Each row is a point. The last column is the point's height on a tilted bowl or saddle (a function of degree 2), plus a little noise. Along how many of its main directions does it bend up, bend down or stay straight?

Points (10 x 3):
[[ 36   0 -40]
 [ 28 -15 -38]
 [-34 -13 -14]
 [  4 -30 -30]
 [ -5 -13 -17]
 [ 26  24 -26]
 [  1  12  -9]
 [  0 -60 -60]
 [-24  -1  -9]
 [-26  -4  -9]]
Directions: 0 up, 2 down, 0 straight

Points (15 x 4):
[[-21  13  -5  46]
 [ -6 -37  15  -1]
 [ 12  -5 -49  -3]
 [-13 -54 -32 -23]
 [ 17  21 -25   7]
 [ 10  23 -25  12]
 [ 58  31  51 -10]
 [-15 -60  -9 -28]
 [-16  -9  16  30]
 [-28  40   8  32]
 [ -9  12  27  20]
 [-30   0 -26  60]
 [-27 -17  24  29]
 [-39 -44  51 -20]
 [ 21 -13   0  11]]
Directions: 1 up, 2 down, 0 straight

Points (22 x 5):
[[  1  19   8 -49 -32]
 [-28 -33  27  -7 -35]
 [  4 -20 -10   5 -12]
 [ 10 -24 -22  -5 -22]
 [ -3 -21   5  18  -8]
 [-19 -29 -10 -45 -60]
 [-37   5  20  -3 -17]
 [  0 -46 -60  14 -49]
 [-36  13  -3  38 -17]
 [ 19  12   6  28  -2]
 [ 24  46 -19   7 -17]
 [  9  14  -2   9  -2]
 [  3  20  -3   4  -4]
 [-20  11 -33  25 -17]
 [ -5  17  10 -16  -9]
 [ -5 -17  18 -24 -27]
 [ -1 -11  42   3 -15]
 [ 12  26  -6   5  -5]
 [-11  -2  28  -8 -12]
 [ 13 -17   3   0 -11]
 [ 13   4   9 -10  -8]
 [-14   0  -5   9  -6]]
Directions: 0 up, 4 down, 0 straight

Points (39 x 7):
[[-22  45 -13 -13  -2  -2 -19]
 [  7 -16 -34  14  38  -3  30]
 [ 36 -10  -9  -5  14 -14  12]
 [ -2 -14  12 -18  16  18  -5]
 [ 15  11  13  12 -19 -16  -7]
 [-15 -29   2   1  11  15   4]
 [-31  25 -10 -14   0 -12 -22]
 [  7 -12   5   8  20  -3  10]
 [ 26 -11   0  -6  -6  -1   3]
 [ -7   2 -16  -2 -11  -7 -11]
 [ 32 -25 -36  -3  19   0  30]
 [ 31  18  14  10  -2 -11  -3]
 [-25 -29  26 -31 -11 -24  -4]
 [-43 -38  45   0  16  -7   4]
 [ -4  11  43  38 -16  40  60]
 [  3  14  35  -7 -22   2  -4]
 [ 21 -36  -8  -2 -13  21  12]
 [ 27   8 -35   7 -13   6   3]
 [ 44   8 -11  11   2 -20  12]
 [ 28 -17   9  -9 -37  28  -2]
 [ 28  22  -7 -22   3  -3 -17]
 [ -4   1  -9  34  17 -17  23]
 [ 21  10  45 -32   5   3 -29]
 [-26  -5 -35 -42  25  -2 -35]
 [ -6  16  -7  11 -14  27   4]
 [ 20   4  -2 -30   1 -22 -12]
 [ -8  -1 -11  -9  24  -2  -1]
 [  9 -21 -34  36   0  39  29]
 [ -1  -1   9  33   6 -27   9]
 [ 36  26  14  19 -11 -22 -11]
 [ -5   7  -5  10  -2 -56 -20]
 [-14  -3  -4  -4 -14 -10 -12]
 [ 29  -2  12   6  24  -3   6]
 [-60 -19  19 -22 -20 -23 -21]
 [-11  19   4   2  15 -12   2]
 [ 21 -21 -27 -14  -4   9   4]
 [-21  12   8  -8 -19  -7 -13]
 [ -1  11  11 -30  -4  12 -18]
 [-12 -45  11   4   4   0   7]]
Directions: 2 up, 3 down, 1 straight

Points (73 x 9):
[[  4 -23 -17 -26  31  32  -4  17  27]
 [-13  -5 -14 -25  30   0   2   7   7]
 [-14   8  34 -28 -19   8  11   9   8]
 [  9   7  -5  14  11   0 -19  11  16]
 [  5 -12  10   2 -12  -2  14 -25   2]
 [ 23  24  -8  14 -15 -16  60  32  29]
 [  9  -9 -16 -17  28  -4  10 -31 -14]
 [ -3  20  -4  20 -24   2  15  32   7]
 [ 11 -25 -22  13  -6 -18  16  11  -5]
 [-30 -33  -3 -19 -15   1  25  -3  29]
 [  5 -14  26  12  35  -2   0   6  -2]
 [ -5  15  -6  -7  -7 -12 -29 -18  17]
 [-15  20  17  -7   1  -1 -16 -38  30]
 [ 24 -11  31 -11   5  -6   1   8  -8]
 [  3  13  10   1   9 -14   1 -11   9]
 [  4 -17  32  -8  -5   0   8  27   0]
 [ 20   3   5   5   3 -28 -15   4  13]
 [ 13 -13  -4 -36  12  11  16  -4  11]
 [ 30   0 -52  -1  16  -3 -34   0   8]
 [-33  18 -29  -7  -9  13  43 -24  21]
 [ -4  -8  -8  -6  -9  15  -1  27  15]
 [-12  23  32   0   8 -25   1 -11  32]
 [-18  16  28   7  18  -6 -48   4  53]
 [ 22  21 -20  -3   9   0 -21 -19  16]
 [-12  19 -16 -16   8   5  15  14  18]
 [  2  18 -23  -2   6 -16  11  -7  -1]
 [  2   8 -36 -19  -9  24  -9   9  23]
 [ -2 -16 -10 -21   9  12  19  10  11]
 [ -8 -15 -14 -23 -29  -1   4 -17  18]
 [ 11 -18 -28  -8   0   1   7  -7  -1]
 [ 11   4  17  33 -37 -27   7   6  11]
 [ -9  -4   3  23 -14   6  -9   4   7]
 [  4 -26 -25   1   4  22  12 -28   6]
 [-29 -16 -28 -40  -4  18  16   7  40]
 [-40 -23 -12  -7   3 -31 -18   9  28]
 [-21  -1  -8  -5  -5   2  14 -24  11]
 [-19  -6  12  -3  15  -1  18   4  13]
 [ 17  -1   0 -14  10   5  17  -3   1]
 [-31  -4  21  11  27  -5 -20  42  60]
 [  3  10  20   5 -16  17 -10   8   7]
 [  9   3 -11  19  22  12  -1  -5   0]
 [ 11 -17   6  -2 -18   0  10  16   1]
 [ 39 -31 -19  -4  -4  -7 -16  -6  13]
 [ 29  37 -27 -21  -5  -2  16  -8  35]
 [  7  -7   0  -7  35  -1  30  -3 -11]
 [ 16  16 -13 -12   2  37   4   0  26]
 [ 17   1   5 -14  34  -4  15  22   3]
 [ 22 -38   2  10   9 -33 -23  39  35]
 [ -5 -27 -21 -16 -31  15  16   6  18]
 [ -7  -3  18 -40  -3  21  26  10  21]
 [  2   9   1   0   6 -12 -33  -1  20]
 [ -8 -22  20  -5   0  12 -11  14  12]
 [-26  28   4  -9 -23  -2   8   4  17]
 [ 49  -8 -17   2  23 -10   4 -11 -18]
 [ 10  10 -22  -8 -10   5   6  44  29]
 [-12 -22 -21  -4  18   2 -18  12  12]
 [ -7 -23   3 -15 -18   6  16   4   8]
 [  2  16  29  18 -12   1  -5  -6  13]
 [-17  39  26  25  -2 -16 -29   6  57]
 [ 28   3  36  -6  -6 -21  12  14   4]
 [ 11  27  28 -15  18 -31 -16   1  30]
 [-11  27 -11  23   9 -25 -19  -7  15]
 [ -3  15  37  12  17  15  25 -12  19]
 [-13  -9   8  20  10  24  -8  -5  19]
 [ -3 -56 -18  17   5  -6 -12 -20  11]
 [  5  19  28  22 -15  -2  22 -25  16]
 [ -2 -18  16  23 -22  10 -24 -21  18]
 [  7  16  10   2 -32  27  -6 -16   9]
 [ -1 -12   6 -10  -4  -1   2 -41  12]
 [ -7 -16  12 -24 -17  -5 -13 -20  14]
 [ -4  -6  10   7  -2  29  18   4   2]
 [ 12 -18  34   0 -29  13  16  -2 -21]
 [  4   3  -5 -12  12  16   4 -12   9]]
Directions: 5 up, 2 down, 1 straight
